Rows are points. Before rounding, the points of a table are all equally far from one centre. They may lie mostly on one side of it. Where is the centre, to within rounding?

Points, 6 rows:
[[-18  -1]
 [ 75  19]
 [ 12 -24]
 [  8  74]
 [-13  -8]
 [ -3 -17]]
Centre: [25 26]

Points (12 x 6):
[[  7  51 -14   0  29 -25]
 [-27   6  28 -36  12   0]
 [-28  -4  28 -16  51 -13]
 [ 15  22  21 -37  34 -51]
 [ -5   1 -24 -42  29 -50]
 [ 21  33 -11  -1  48  46]
 [ 32  31 -21  -2  75 -19]
 [ 48 -20  12  12  67 -38]
 [ 27  10  11  20  77 -19]
 [ 44 -48 -44 -18  -2   4]
 [ 18  57 -10 -26  41  -7]
 [ 79   8  -7 -27  61  -9]]
Centre: [ 25  -7  -3 -14  27  -2]

Points, 14 rows:
[[ 48  27 -34 -22  24  28  30 -24 -77 -14  17]
 [  2 -15  -7  33  -9  22  22  -6 -81  21  17]
 [ 54 -30  -9  11  16  60  31 -22 -33 -13  22]
 [  7  -5  19 -11  45  38  27  10 -45  23  57]
 [ 43  -3   6  25  -5  54  57 -16 -60  -6  31]
 [ 55  -3 -11   2  30   6   7 -39 -16  19 -27]
 [ 27  -7 -19  24 -15  25  41 -27 -62 -48  11]
 [ 35  48  -4   3  11   1  22 -22 -78  -2  13]
 [  9   1  12 -42  12  56   8  -2 -61  12   5]
 [ -4  42 -34 -22  58  50  33 -27 -48  21  47]
 [ 30 -51 -34  25  29  20  27 -12 -32 -35  15]
 [ 39  26 -52 -43  56   9  54 -30 -20  19  -4]
 [ 37 -28 -23  18  36  46   5 -32 -47 -41  -2]
 [  1  15 -60  16  28  88  22  15 -21 -14 -14]]
Centre: [ -3   9 -12   7  37  27  50 -10 -32  -3  -8]

Points (22 x 18):
[[   9   -2   64  -35  -48   -6   43  -44   -7  -10   -5    4  -16   13
    29  -29   51    3]
 [ -15   37    9  -29    9    8   56    5   34  -13   48   30   -3  -33
   -27   35   36   26]
 [  -3   59  -27  -57   -9   14   20   37  -17  -22   12   29  -39  -23
    36  -28   31   -4]
 [ -36   18   22  -50  -16  -49   40   36  -15   28   18   -7  -42   24
    43   18    8  -28]
 [  17  -19  -18  -35  -42   18   51   40    0  -11   49   36  -40  -51
    26   41   69   20]
 [ -19   60  -18 -113   18   -8   39    2   -1    0   -6   44  -22    3
    11   28   19   -8]
 [  20   32   18  -19   23  -47   13   60   20   19    9   44   18  -31
    12   24   43   11]
 [  11   13   -4  -23   14  -29   50   16   19   30   32   45  -16  -16
    24   -4   91   38]
 [ -45   -2   21  -57   29    8   22    1  -12    4    9   79  -31  -32
    14   18    2   -1]
 [ -13   34  -25  -34  -14   36   59  -25  -45   33  -18   27   34  -14
   -20   27    0   11]
 [ -49   11   37  -61  -14   20   46  -37    2  -13  -25   68   -6  -37
    20   52   46   -4]
 [  35   47  -10  -58   17   17   -3   26  -24   61  -37   32    3  -49
    18   18  -18  -28]
 [ -38   21   18  -42   14   -2   85   41    1  -13   -9   50   -1  -33
    37   52   48  -27]
 [   8   45    7  -98   25  -42    7   16   -5    4   10   21  -38    9
     2   46   35   18]
 [ -42   27  -16  -63    6  -24   39   38  -18   -3  -15   48   -3   28
    17   45   25   14]
 [ -53    3  -30  -32   12  -31   92   25   19   30  -14  -14    9  -19
    10   63   16    3]
 [ -31  -10   18  -40  -19  -38   11   55  -10    7   -3    4  -64  -55
    20   33   26   17]
 [ -31   -3  -37  -36  -10   -2   31   41  -10    9  -30   49  -18   18
    20  -24   27   15]
 [  23  -11  -36  -86  -30   43   55   -4    9  -10   11   56  -44   22
    58   15   29   13]
 [  -5   26   37  -55  -21   16   42  -53    2  -30  -41   48   -5   10
    56   46  -17  -27]
 [ -16    9    7  -45   21   -3   82   51   10  -12  -20   30   -4    0
   -11   60   30    5]
 [ -42   28   53  -68  -45  -25   30   -7   11  -20   15   15   -6   -2
    21   -2   26  -44]]
Centre: [ 16  -5 -10 -43  -6  -3  25 -14   6  10  -4   0  -1 -26  37  30  26 -12]

Points, 31 rows:
[[  9 -12 -52  34 -44  76 -20  39 -12  21 -37 -56  -3  36   2 -36   3 -20
   -5  24 -27 -15  37   8]
 [  2  -9  -3  69  15  42 -16  84   2  74 -31  15   1  16  13 -55 -52  -9
   -6  13  -1 -28  13  26]
 [ 21 -41   3  18 -24  66 -30  57  -5  62  28 -41 -18 -10 -11 -15  33 -36
  -33  -2  13  -7  71  17]
 [ 18  -2 -12  43 -44   8 -33  36  21  31 -28 -24 -15  26  39  42  42  -7
  -71  15  12   1  27  52]
 [ 15  56 -18  39   7  41  19  31  44  36 -17 -39 -25  79   5 -35  22  -2
  -26  14   2 -30  47  54]
 [  2   3 -29  62 -24  67 -41  44 -38  48 -11 -38 -35  48   4 -19 -20 -13
   -8  23  30 -52  54  24]
 [-14  -2 -41  44 -30  33  15  71  55  35   7 -35  -3   8 -13 -55  28   0
  -33  24  46   0  54  15]
 [-13  -6 -21  30 -13  19 -29  44 -18  42 -16   7  -5   8  27 -66  38  -2
  -32  35 -19 -19  65  -6]
 [ 27  -4 -38  24  -1  40 -28  39  -3  29  -1 -61  27  28  11  -7 -31 -24
  -23  28 -32 -33  44  28]
 [ 34 -28 -30  15 -31  26 -10  28  10  30  -3  -6 -29 -13   5 -86   3  21
    1  10  18 -49  43  26]
 [ 10 -35 -27  26 -15   5 -34  35 -18  40  -1 -68  -8  10  14 -33  27 -13
    0  42 -20  -7  63  27]
 [  5  30 -36  57 -18  13  11  13  -3  51 -56 -19  37  32   9 -19  19 -39
  -42   9  14 -35  47 -17]
 [ 30  36   2  78 -18   1 -49  75  46  55 -16 -55  -2  27   1   1 -12  11
   11  38  -3 -40  19  35]
 [-25   6   3  15 -12  38 -15  49   8  28   1 -50  43 -48  23 -39  50   2
  -12   0  28 -54  39   2]
 [ 26  28 -17  48 -22  24 -43  47   8  36  28 -17  21  -6  34 -22  -2  -6
  -64  47   6   0  25 -24]
 [ 12  40 -21  51 -11  79   7  63   7  71  39 -16  10  11 -13 -30  25   6
  -55  67   8 -26  21  23]
 [ 43 -27   4  41   0  30 -26  56  22  34 -36 -70  -6  54   1 -39  37   8
  -73  58 -16   0  29  32]
 [  8   5  13  47   0   7  46  38  37  79  10 -27   3   6  11 -64  19  -5
  -19  23 -18  -2  72  30]
 [ 32   5  35  12 -22   9 -54  27 -32  -2   7 -15 -53   9  14  -5 -10   6
  -28  43 -47  26  31  -7]
 [ -9  -2 -31  52 -26  20   5  44  16  26  23 -67  17  36   5 -69  16  24
  -28  30  -7 -18  46  -3]
 [ -5  -1   2  12 -38  66  -2   6  -2  12 -12 -11  36  18 -23 -54 -23 -27
   19 -31   6 -45  50  33]
 [ -4  -9  15  20 -38  61 -49  13  -7  43   4 -96 -33   7   5   3   2  16
  -19  23  33 -50  66  23]
 [  2  -3  -5  45 -13  36 -14  16 -13  19 -57  -1 -12  20  36 -39  36   7
  -31  53 -23  -2  73  52]
 [ 36  -1  14  16 -53  -1  19  22  15  69  23 -28 -12   2   2 -59  22  -5
  -35  10 -26 -54  40  56]
 [  5  35 -11  76 -14  52  21  35   2  19 -53 -28   3  13  27 -19   2   6
    2  58  23 -34  91  30]
 [ 35 -27 -13  59  10  39   8  20  -6  38 -14  -6 -38   1  40 -39  30 -23
  -44  53   1   0  59 -24]
 [ 18  13 -34  17  -2  28   7  12  52  17 -32 -54 -49  29  23 -43   1   0
   -9  32 -31 -19  45   0]
 [  9  -2 -16  48 -13  15 -11  36  -6  61 -16 -34  -6 -17  30 -38 -19 -52
  -11  26  32 -17  73  45]
 [-25  10 -28  24 -12  68 -18  75  10  28 -29  24 -26  19 -32 -49   4 -10
  -30  28  25  -9  68 -20]
 [ 11 -10 -36  25 -10  38  -7  10  -4  27  14 -25 -14   3  25 -41  -4 -31
   -8  54  12 -38  77  40]
 [ -1   8  -9  37 -53  63 -43  -8  40  16   3 -44 -12  36  48 -41 -17   8
  -25  35  18   0  20 -10]]
Centre: [  8   0  39  21 -17  33  11  38   1  30 -20 -20  -9  19  -9  -6   8   1
 -11  30  22 -17   5   9]
